Every row gives one point. The ring and each string are closed loops that go straight from each point to the next, and from the last back to the first. Before rounding, they use only three directions, however many columns there are. How many times does the string pass through the ring? Passing back the other way cancels.

Ring (7 x 3):
0.10	-0.03	0.78
-0.27	0.52	0.75
-0.57	0.66	0.33
-0.73	0.34	-0.07
-0.44	-0.27	-0.29
-0.04	-0.46	-0.16
0.24	-0.35	0.40
String:
-0.51	-0.30	0.13
-0.36	-0.05	0.04
-0.20	0.21	-0.35
-0.58	0.17	-0.63
-0.46	0.26	-0.49
-0.25	0.18	-0.04
-0.59	-0.14	0.18
-0.86	-0.41	-0.07
-0.67	-0.47	-0.23
-0.53	-0.45	0.04
-0.26	-0.11	0.09
-0.05	-0.05	-0.18
0.14	-0.23	-0.59
-0.24	-0.76	-0.48
-0.52	-0.74	-0.28
Times through: 1

Ring:
0.55	0.32	0.24	0.14	-0.03	0.02	-0.40	0.63	-0.14
0.34	0.70	0.28	0.05	0.11	0.10	-0.52	0.38	-0.17
0.10	0.79	0.21	-0.06	0.25	0.13	-0.55	0.20	-0.13
-0.35	0.53	-0.10	-0.28	0.51	0.11	-0.50	-0.02	0.03
-0.58	0.13	-0.30	-0.39	0.62	0.06	-0.39	-0.08	0.18
-0.69	-0.43	-0.37	-0.43	0.65	-0.03	-0.24	-0.04	0.31
-0.57	-0.80	-0.26	-0.36	0.55	-0.10	-0.14	0.09	0.34
-0.22	-0.93	-0.10	-0.19	0.33	-0.15	-0.08	0.35	0.28
0.18	-0.75	0.00	-0.02	0.11	-0.14	-0.11	0.61	0.15
0.52	-0.22	0.12	0.13	-0.05	-0.06	-0.25	0.74	-0.03
String (22 x 9):
-0.73	0.39	-0.34	-0.46	0.72	0.11	-0.47	-0.23	0.16
-0.89	0.21	0.05	-0.50	0.78	0.07	-0.44	-0.43	0.20
-0.85	-0.08	0.06	-0.47	0.74	0.02	-0.36	-0.35	0.24
-1.13	-0.54	-0.18	-0.60	0.88	-0.04	-0.24	-0.42	0.40
-0.78	-1.02	-0.86	-0.50	0.69	-0.11	-0.07	0.13	0.48
-0.30	-0.85	-0.85	-0.30	0.43	-0.10	-0.09	0.47	0.35
-0.16	-0.44	-0.27	-0.20	0.34	-0.06	-0.21	0.35	0.19
-0.21	-0.43	0.13	-0.18	0.35	-0.07	-0.23	0.20	0.17
-0.25	-0.66	0.68	-0.14	0.32	-0.14	-0.18	0.07	0.17
0.14	-1.12	0.23	-0.01	0.10	-0.21	-0.02	0.58	0.21
0.52	-1.11	-0.31	0.11	-0.08	-0.20	0.01	1.02	0.18
0.50	-0.64	-0.39	0.08	-0.03	-0.11	-0.12	0.94	0.10
0.14	-0.21	-0.18	-0.06	0.19	-0.03	-0.26	0.52	0.08
0.19	-0.06	0.03	-0.03	0.16	-0.02	-0.30	0.48	0.02
0.48	-0.13	-0.56	0.05	0.02	-0.02	-0.26	0.87	0.02
0.71	0.36	-0.24	0.17	-0.10	0.05	-0.39	0.88	-0.14
0.59	0.97	0.44	0.16	-0.02	0.13	-0.58	0.49	-0.29
0.24	1.21	0.91	0.05	0.17	0.16	-0.68	0.04	-0.30
-0.04	0.62	0.49	-0.10	0.31	0.09	-0.52	0.05	-0.10
-0.10	0.17	0.11	-0.15	0.33	0.03	-0.39	0.18	0.03
-0.10	0.18	-0.38	-0.19	0.36	0.05	-0.38	0.31	0.07
-0.35	0.36	-0.70	-0.33	0.53	0.11	-0.44	0.17	0.12
Times through: 0
String, 19 rows:
0.90	-0.10	-0.41	0.24	-0.22	-0.04	-0.24	1.16	-0.08
0.40	0.03	-0.31	0.03	0.06	0.00	-0.31	0.71	-0.01
0.08	0.25	0.29	-0.05	0.22	0.03	-0.41	0.26	-0.04
0.06	0.05	-0.15	-0.10	0.25	0.01	-0.34	0.40	0.04
0.22	0.43	-0.50	-0.07	0.20	0.09	-0.43	0.55	-0.03
0.02	0.60	-0.48	-0.16	0.33	0.13	-0.49	0.35	-0.02
-0.15	0.21	-0.34	-0.21	0.39	0.06	-0.39	0.26	0.07
-0.28	0.09	-0.68	-0.30	0.47	0.06	-0.36	0.27	0.15
-0.75	0.08	-0.66	-0.50	0.73	0.07	-0.38	-0.10	0.25
-0.99	-0.02	0.06	-0.53	0.82	0.03	-0.39	-0.47	0.26
-0.96	-0.47	-0.21	-0.53	0.79	-0.03	-0.25	-0.29	0.36
-0.80	-1.02	-0.76	-0.50	0.69	-0.11	-0.08	0.08	0.47
-0.36	-0.85	-0.63	-0.31	0.45	-0.11	-0.10	0.37	0.34
-0.16	-0.78	-0.60	-0.22	0.34	-0.10	-0.11	0.50	0.28
-0.10	-1.15	-0.50	-0.17	0.27	-0.17	-0.01	0.60	0.33
0.09	-0.72	-0.48	-0.10	0.20	-0.11	-0.11	0.66	0.21
-0.04	-0.16	0.24	-0.10	0.27	-0.04	-0.30	0.26	0.07
0.35	-0.33	0.51	0.09	0.02	-0.09	-0.23	0.53	0.00
0.91	-0.28	0.20	0.30	-0.27	-0.09	-0.21	1.04	-0.10
Times through: 1

Ring:
0.39	0.37	0.01	0.37	-0.51	-0.22	0.82	0.36	0.39	-0.06	0.10	0.22	0.08	0.16
-0.23	0.45	-0.52	0.67	-0.10	-0.34	0.31	0.45	0.07	0.11	0.13	0.49	0.04	0.21
-0.53	0.46	-0.32	0.40	0.07	-0.13	-0.18	0.27	-0.19	0.20	-0.01	0.52	0.15	-0.03
-0.05	0.04	0.27	-0.20	-0.03	0.23	-0.14	0.07	-0.41	0.06	-0.30	0.38	0.10	-0.10
0.63	-0.31	0.65	-0.51	-0.30	0.36	0.33	0.05	-0.33	-0.14	-0.42	0.21	0.00	0.03
0.90	-0.03	0.69	-0.28	-0.64	0.17	0.86	0.13	0.20	-0.20	-0.20	0.05	0.06	0.05
String:
0.77	0.49	0.65	0.03	-0.87	-0.03	1.08	0.15	0.72	-0.15	0.06	-0.04	0.24	-0.08
0.37	0.28	0.26	0.10	-0.46	-0.03	0.60	0.22	0.23	-0.05	-0.04	0.20	0.12	0.03
0.21	-0.03	-0.08	0.14	-0.14	-0.03	0.33	0.32	-0.22	-0.02	-0.15	0.40	-0.05	0.23
0.22	0.07	-0.11	0.23	-0.20	-0.09	0.43	0.34	-0.09	-0.02	-0.08	0.38	-0.03	0.23
0.14	0.08	-0.45	0.51	-0.13	-0.27	0.51	0.49	-0.08	0.00	0.02	0.47	-0.11	0.39
0.02	0.53	-0.58	0.85	-0.31	-0.50	0.73	0.56	0.37	0.05	0.27	0.41	0.02	0.33
-0.08	0.78	-0.43	0.84	-0.41	-0.48	0.71	0.47	0.57	0.08	0.33	0.34	0.16	0.15
-0.01	0.77	-0.09	0.58	-0.48	-0.31	0.63	0.33	0.56	0.07	0.24	0.25	0.24	-0.02
0.01	0.31	-0.12	0.32	-0.21	-0.14	0.33	0.31	0.03	0.05	0.00	0.37	0.08	0.10
-0.18	0.13	-0.49	0.46	0.05	-0.21	0.13	0.43	-0.27	0.09	-0.04	0.55	-0.06	0.28
-0.47	0.19	-0.96	0.80	0.24	-0.40	0.03	0.58	-0.36	0.16	0.07	0.71	-0.13	0.42
-0.55	0.56	-1.02	1.06	0.07	-0.57	0.22	0.62	0.02	0.20	0.27	0.65	-0.01	0.35
-0.29	0.73	-0.60	0.89	-0.23	-0.49	0.48	0.49	0.37	0.14	0.30	0.44	0.12	0.17
-0.06	0.71	-0.29	0.69	-0.39	-0.38	0.61	0.40	0.48	0.08	0.25	0.32	0.17	0.09
0.12	0.57	-0.02	0.44	-0.45	-0.23	0.62	0.31	0.41	0.03	0.14	0.25	0.17	0.04
0.15	0.23	-0.03	0.25	-0.26	-0.10	0.42	0.30	0.03	0.01	-0.04	0.34	0.05	0.12
0.20	0.11	-0.18	0.31	-0.21	-0.15	0.48	0.38	-0.04	-0.02	-0.04	0.39	-0.04	0.26
0.50	0.18	-0.08	0.36	-0.45	-0.22	0.86	0.41	0.25	-0.09	0.05	0.27	-0.02	0.30
0.89	0.46	0.44	0.23	-0.92	-0.18	1.33	0.29	0.83	-0.18	0.15	-0.02	0.16	0.10
1.08	0.67	0.87	0.06	-1.21	-0.09	1.52	0.15	1.16	-0.22	0.18	-0.22	0.32	-0.12
0.67	0.42	0.59	0.01	-0.77	0.00	0.94	0.15	0.58	-0.12	0.01	0.01	0.22	-0.07
0.44	0.25	0.36	0.02	-0.49	0.02	0.61	0.19	0.22	-0.07	-0.07	0.17	0.13	0.01
0.42	-0.13	0.12	-0.03	-0.23	0.06	0.43	0.27	-0.21	-0.08	-0.21	0.33	-0.06	0.21
0.82	-0.27	0.37	-0.19	-0.43	0.12	0.75	0.25	-0.09	-0.19	-0.25	0.20	-0.09	0.26
0.85	-0.16	0.45	-0.18	-0.52	0.11	0.82	0.22	0.05	-0.19	-0.21	0.15	-0.04	0.20
1.05	0.01	0.68	-0.20	-0.77	0.10	1.10	0.18	0.38	-0.24	-0.13	0.00	0.05	0.11
1.28	0.45	1.04	-0.16	-1.22	0.04	1.54	0.10	1.03	-0.28	0.06	-0.25	0.27	-0.10
Times through: 4
String, 32 rows:
0.90	-0.30	0.56	-0.34	-0.48	0.21	0.73	0.17	-0.09	-0.21	-0.31	0.15	-0.06	0.18
0.52	-0.25	0.19	-0.12	-0.23	0.11	0.46	0.26	-0.27	-0.11	-0.27	0.32	-0.09	0.24
0.31	0.07	0.17	0.03	-0.28	0.03	0.42	0.23	-0.06	-0.04	-0.14	0.29	0.04	0.10
0.41	-0.02	0.15	0.02	-0.29	0.02	0.49	0.26	-0.08	-0.07	-0.16	0.29	-0.01	0.17
0.49	-0.16	0.03	0.06	-0.25	-0.01	0.56	0.33	-0.16	-0.10	-0.17	0.33	-0.10	0.30
0.36	0.17	0.15	0.12	-0.38	-0.04	0.56	0.26	0.11	-0.05	-0.07	0.26	0.06	0.11
0.53	0.54	0.37	0.22	-0.72	-0.13	0.94	0.23	0.64	-0.08	0.11	0.07	0.21	-0.02
0.58	0.74	0.32	0.41	-0.88	-0.26	1.18	0.28	0.93	-0.09	0.25	0.01	0.26	-0.02
0.41	0.54	-0.14	0.61	-0.61	-0.38	1.03	0.45	0.62	-0.06	0.24	0.21	0.09	0.22
0.18	0.27	-0.39	0.58	-0.28	-0.33	0.67	0.49	0.17	-0.01	0.11	0.39	-0.04	0.33
0.10	0.12	-0.23	0.33	-0.15	-0.15	0.38	0.38	-0.10	0.01	-0.04	0.42	-0.03	0.24
0.18	0.33	0.09	0.21	-0.35	-0.08	0.46	0.25	0.16	0.00	-0.01	0.28	0.12	0.04
0.20	0.64	0.03	0.46	-0.54	-0.25	0.74	0.31	0.55	0.01	0.18	0.20	0.20	0.02
0.20	0.77	-0.08	0.64	-0.61	-0.38	0.90	0.38	0.72	0.01	0.29	0.19	0.21	0.06
0.14	0.46	-0.44	0.73	-0.36	-0.43	0.77	0.52	0.36	0.01	0.22	0.37	0.02	0.31
0.15	0.15	-0.37	0.49	-0.19	-0.26	0.53	0.46	-0.01	0.00	0.03	0.43	-0.07	0.34
0.18	0.10	-0.14	0.26	-0.19	-0.11	0.42	0.35	-0.08	-0.01	-0.07	0.38	-0.02	0.22
0.31	0.33	0.13	0.21	-0.43	-0.10	0.61	0.27	0.25	-0.03	0.01	0.23	0.11	0.07
0.54	0.62	0.44	0.22	-0.79	-0.13	0.99	0.21	0.74	-0.08	0.14	0.03	0.26	-0.08
0.85	0.57	0.56	0.18	-0.97	-0.14	1.29	0.22	0.90	-0.17	0.15	-0.07	0.23	-0.02
1.06	0.23	0.57	0.03	-0.90	-0.06	1.32	0.25	0.67	-0.24	0.03	-0.04	0.09	0.13
0.86	-0.07	0.41	-0.08	-0.58	0.04	0.93	0.26	0.18	-0.20	-0.14	0.13	-0.02	0.21
0.54	-0.10	0.24	-0.06	-0.34	0.07	0.56	0.25	-0.09	-0.11	-0.20	0.26	-0.03	0.19
0.42	0.10	0.30	-0.03	-0.38	0.06	0.51	0.20	0.04	-0.07	-0.14	0.23	0.07	0.06
0.44	-0.32	0.11	-0.12	-0.13	0.12	0.34	0.27	-0.41	-0.09	-0.30	0.37	-0.13	0.27
1.02	-0.43	0.69	-0.48	-0.49	0.30	0.75	0.14	-0.16	-0.25	-0.38	0.12	-0.09	0.19
0.90	-0.42	0.60	-0.45	-0.41	0.29	0.63	0.14	-0.24	-0.22	-0.39	0.17	-0.09	0.19
0.59	-0.33	0.33	-0.27	-0.24	0.20	0.41	0.20	-0.34	-0.13	-0.34	0.29	-0.09	0.20
0.49	-0.05	0.37	-0.16	-0.35	0.14	0.47	0.17	-0.09	-0.09	-0.23	0.23	0.03	0.08
0.77	0.25	0.83	-0.27	-0.74	0.18	0.82	0.04	0.41	-0.15	-0.13	-0.02	0.21	-0.14
1.16	0.18	1.19	-0.50	-0.98	0.28	1.10	-0.03	0.58	-0.26	-0.18	-0.18	0.24	-0.18
1.30	-0.17	1.11	-0.59	-0.86	0.33	1.09	0.02	0.30	-0.31	-0.30	-0.11	0.08	0.00
Times through: 4

Ring (7 x 14):
0.01	-0.14	0.11	0.19	-0.49	0.66	-0.58	-0.39	-0.23	0.12	0.03	-0.18	-0.37	0.44
-0.29	0.58	0.16	-0.22	-0.46	0.32	-0.59	-0.08	0.26	0.41	0.19	0.00	-0.33	0.10
-0.46	0.91	-0.06	-0.44	-0.05	-0.13	-0.41	0.22	0.65	0.46	0.32	0.06	-0.11	-0.25
-0.22	0.21	-0.50	-0.08	0.60	-0.30	-0.08	0.19	0.47	0.04	0.26	-0.15	0.18	-0.25
0.16	-0.55	-0.71	0.37	0.78	0.04	0.01	-0.07	0.10	-0.34	0.06	-0.28	0.09	0.07
0.40	-0.99	-0.62	0.65	0.52	0.49	-0.10	-0.37	-0.27	-0.48	-0.10	-0.35	-0.14	0.42
0.30	-0.78	-0.19	0.55	-0.12	0.76	-0.40	-0.53	-0.46	-0.24	-0.10	-0.32	-0.31	0.59
String (29 x 14):
0.08	-0.69	0.32	0.46	-0.79	0.81	-0.66	-0.69	-0.83	0.01	-0.01	-0.43	-0.18	0.69
0.27	-0.70	0.05	0.53	-0.49	0.96	-0.57	-0.63	-0.58	-0.12	-0.12	-0.30	-0.45	0.72
0.24	-0.87	0.16	0.59	-0.63	0.94	-0.60	-0.73	-0.82	-0.12	-0.10	-0.41	-0.30	0.77
0.15	-0.83	0.21	0.54	-0.64	0.80	-0.59	-0.70	-0.85	-0.08	-0.04	-0.46	-0.15	0.70
-0.06	-0.42	0.08	0.28	-0.34	0.36	-0.46	-0.40	-0.46	0.03	0.11	-0.38	0.05	0.36
-0.01	-0.19	-0.16	0.19	-0.04	0.33	-0.36	-0.23	-0.08	0.01	0.09	-0.22	-0.13	0.24
-0.05	-0.26	-0.01	0.21	-0.22	0.35	-0.43	-0.31	-0.25	0.04	0.10	-0.29	-0.05	0.29
-0.11	-0.34	0.26	0.24	-0.60	0.46	-0.58	-0.46	-0.55	0.13	0.11	-0.38	0.00	0.42
-0.18	-0.26	0.61	0.19	-1.13	0.67	-0.81	-0.62	-0.77	0.30	0.12	-0.39	-0.09	0.57
-0.09	0.24	0.31	0.01	-0.80	0.79	-0.75	-0.37	-0.09	0.33	0.05	-0.05	-0.59	0.45
-0.06	0.57	0.02	-0.14	-0.41	0.70	-0.62	-0.12	0.43	0.32	0.04	0.16	-0.79	0.26
-0.39	0.67	0.45	-0.29	-0.87	0.42	-0.77	-0.18	0.08	0.56	0.22	-0.03	-0.34	0.18
-0.50	0.49	0.49	-0.25	-0.82	0.15	-0.70	-0.19	-0.14	0.53	0.31	-0.21	0.05	0.10
-0.30	0.21	0.13	-0.08	-0.34	0.12	-0.49	-0.14	-0.04	0.28	0.24	-0.22	0.04	0.09
-0.15	0.30	-0.17	-0.07	0.01	0.20	-0.38	-0.03	0.31	0.18	0.16	-0.05	-0.23	0.04
-0.16	0.42	-0.21	-0.13	0.06	0.19	-0.37	0.03	0.44	0.20	0.16	0.01	-0.29	0.00
-0.31	0.38	0.02	-0.16	-0.18	0.06	-0.44	-0.03	0.19	0.29	0.24	-0.13	-0.03	-0.01
-0.23	0.27	-0.07	-0.09	-0.08	0.10	-0.39	-0.05	0.19	0.22	0.21	-0.13	-0.07	0.02
-0.19	0.65	-0.26	-0.24	0.12	0.16	-0.36	0.14	0.67	0.26	0.17	0.11	-0.40	-0.09
-0.16	0.85	-0.36	-0.32	0.21	0.22	-0.35	0.23	0.92	0.28	0.14	0.25	-0.59	-0.13
-0.14	0.49	-0.25	-0.16	0.09	0.22	-0.36	0.07	0.54	0.21	0.14	0.06	-0.38	-0.01
-0.27	0.11	0.08	-0.03	-0.27	0.10	-0.45	-0.16	-0.08	0.23	0.23	-0.25	0.08	0.09
-0.47	0.57	0.38	-0.28	-0.68	0.13	-0.65	-0.12	0.02	0.51	0.30	-0.15	-0.02	0.05
-0.48	0.82	0.52	-0.38	-0.93	0.34	-0.79	-0.13	0.12	0.64	0.27	-0.02	-0.29	0.12
-0.26	0.66	0.32	-0.24	-0.76	0.57	-0.74	-0.17	0.20	0.49	0.15	0.05	-0.55	0.23
-0.03	0.34	-0.01	-0.03	-0.36	0.65	-0.57	-0.18	0.25	0.23	0.04	0.05	-0.64	0.29
0.07	0.17	0.09	0.08	-0.55	0.90	-0.66	-0.33	0.07	0.20	-0.04	0.04	-0.78	0.47
-0.05	-0.34	0.55	0.28	-1.11	0.88	-0.82	-0.67	-0.75	0.23	0.03	-0.34	-0.30	0.68
-0.02	-0.48	0.34	0.33	-0.77	0.67	-0.65	-0.59	-0.70	0.10	0.05	-0.40	-0.12	0.58
Times through: 0
String, 16 rows:
-0.50	1.42	-0.04	-0.67	-0.13	-0.01	-0.50	0.36	1.06	0.63	0.31	0.30	-0.47	-0.32
-0.80	1.23	0.24	-0.70	-0.32	-0.48	-0.50	0.31	0.60	0.72	0.52	-0.02	0.24	-0.45
-0.43	0.43	-0.04	-0.23	-0.01	-0.24	-0.34	0.08	0.24	0.31	0.34	-0.19	0.23	-0.19
-0.16	0.21	-0.35	-0.05	0.32	-0.03	-0.22	0.07	0.37	0.08	0.19	-0.11	-0.03	-0.09
0.02	0.13	-0.59	0.03	0.58	0.10	-0.13	0.10	0.54	-0.06	0.10	-0.02	-0.25	-0.05
-0.05	-0.12	-0.32	0.13	0.24	0.12	-0.24	-0.09	0.10	-0.03	0.13	-0.21	-0.02	0.08
-0.05	-0.68	-0.30	0.37	0.31	-0.09	-0.13	-0.24	-0.39	-0.20	0.17	-0.52	0.47	0.12
0.28	-1.14	-0.61	0.67	0.62	0.18	-0.01	-0.35	-0.45	-0.50	0.00	-0.52	0.26	0.31
0.02	-0.62	-0.16	0.38	0.02	0.22	-0.29	-0.35	-0.43	-0.14	0.10	-0.44	0.18	0.29
0.14	-0.28	-0.42	0.27	0.28	0.38	-0.24	-0.18	0.09	-0.14	0.01	-0.16	-0.26	0.23
0.44	-0.62	-0.55	0.52	0.33	0.78	-0.25	-0.34	-0.01	-0.34	-0.17	-0.13	-0.58	0.48
0.36	-1.03	0.09	0.70	-0.56	1.05	-0.57	-0.78	-0.87	-0.22	-0.16	-0.42	-0.38	0.85
-0.02	-0.49	0.38	0.34	-0.84	0.72	-0.69	-0.62	-0.74	0.12	0.04	-0.40	-0.14	0.61
-0.05	0.20	0.27	0.04	-0.76	0.82	-0.73	-0.37	-0.08	0.29	0.03	-0.04	-0.62	0.46
-0.10	0.57	-0.06	-0.16	-0.25	0.52	-0.54	-0.05	0.48	0.30	0.08	0.13	-0.64	0.15
-0.03	0.33	-0.35	-0.05	0.19	0.32	-0.32	0.02	0.51	0.10	0.08	0.06	-0.45	0.05
Times through: 1
